Each row of a before or after table is a point. One or more steps were done to the points. Then noise was added and the rows were shuffled. The steps act on columns, c1 being the first. Name the steps. A step turns or swaps two columns, mirrors them in a line or flattens them onto one, adds a multiple of one to another, or multiplies or shifts one. Angles are multiples of 10 degrees, from the lower column toward the higher: turns from -170 to 170, lines from 10 to 170 but not 90. Use the fewest steps. Two steps may share a column if one is a turn and the other turns, adds or multiplies; they go together, in the order done. Otherwise the lowest column goes first.

Before (9 x 2)
[[-4.7, 5.0],
[-2.5, -2.4],
[-2.2, 0.1],
[-2.2, 0.8],
[3.8, 0.8],
[3.8, 6.4],
[-2.6, -1.1],
[-1.0, -0.7],
[-0.5, 2.1]]
After (9 x 2)
[[2.2, 0.4],
[-3.9, -1.1],
[2.2, 2.5],
[2.3, 1.4],
[0.7, -2.0],
[-2.7, -6.9],
[5.8, -4.1],
[2.7, -0.2],
[0.8, 0.7]]
Steps: turn c1 and c2 by -170 degrees

Before (12 x 6)
[[1.8, -5.9, 1.8, 5.9, 1.1, 0.5],
[-1.7, 0.6, 0.6, -0.9, -2.4, 0.5],
[-1.5, 0.4, -12.2, -3.5, 0.9, -0.6],
[-1.8, 0.7, -0.8, 0.4, 1.4, -0.4],
[-0.8, -4.1, 0.4, -3.8, -1.2, -0.4],
[-4.0, -1.5, -0.2, -1.8, -0.2, -2.7],
[1.5, -0.3, 0.4, 0.8, -2.0, -3.8],
[-1.2, -0.5, 2.1, -3.3, 1.0, -2.1],
[3.2, -1.2, 0.8, -3.5, -1.3, -2.7],
[-2.8, -2.5, -4.7, 10.2, 0.1, 0.2],
[-2.0, -0.2, 1.7, 2.9, -0.7, -2.7],
[3.5, -2.0, 1.1, -2.7, -0.1, -1.3]]
After (12 x 6)
[[-1.8, 0.8, 0.1, 0.1, 1.5, -0.7],
[1.5, -0.5, 0.2, 0.4, -2.0, -3.8],
[-1.3, 0.5, -11.7, -3.4, 1.0, -0.6],
[-3.9, -1.9, -1.9, -1.5, -0.3, -2.9],
[1.7, -5.9, -4.1, 6.0, 1.0, 0.4],
[-1.0, -0.6, 1.5, -3.1, 0.6, -1.8],
[3.5, -2.2, -1.4, -2.8, 0.0, -1.3],
[-1.9, -0.5, 1.8, 2.9, -0.7, -2.5],
[-2.9, -2.8, -6.8, 10.2, 0.0, 0.2],
[-1.8, 0.6, 1.4, -0.6, -2.7, 0.5],
[3.1, -1.2, -0.2, -3.8, -1.0, -2.8],
[-0.8, -3.9, -4.0, -3.8, -0.9, -0.5]]
Steps: add 1 times c2 to c3
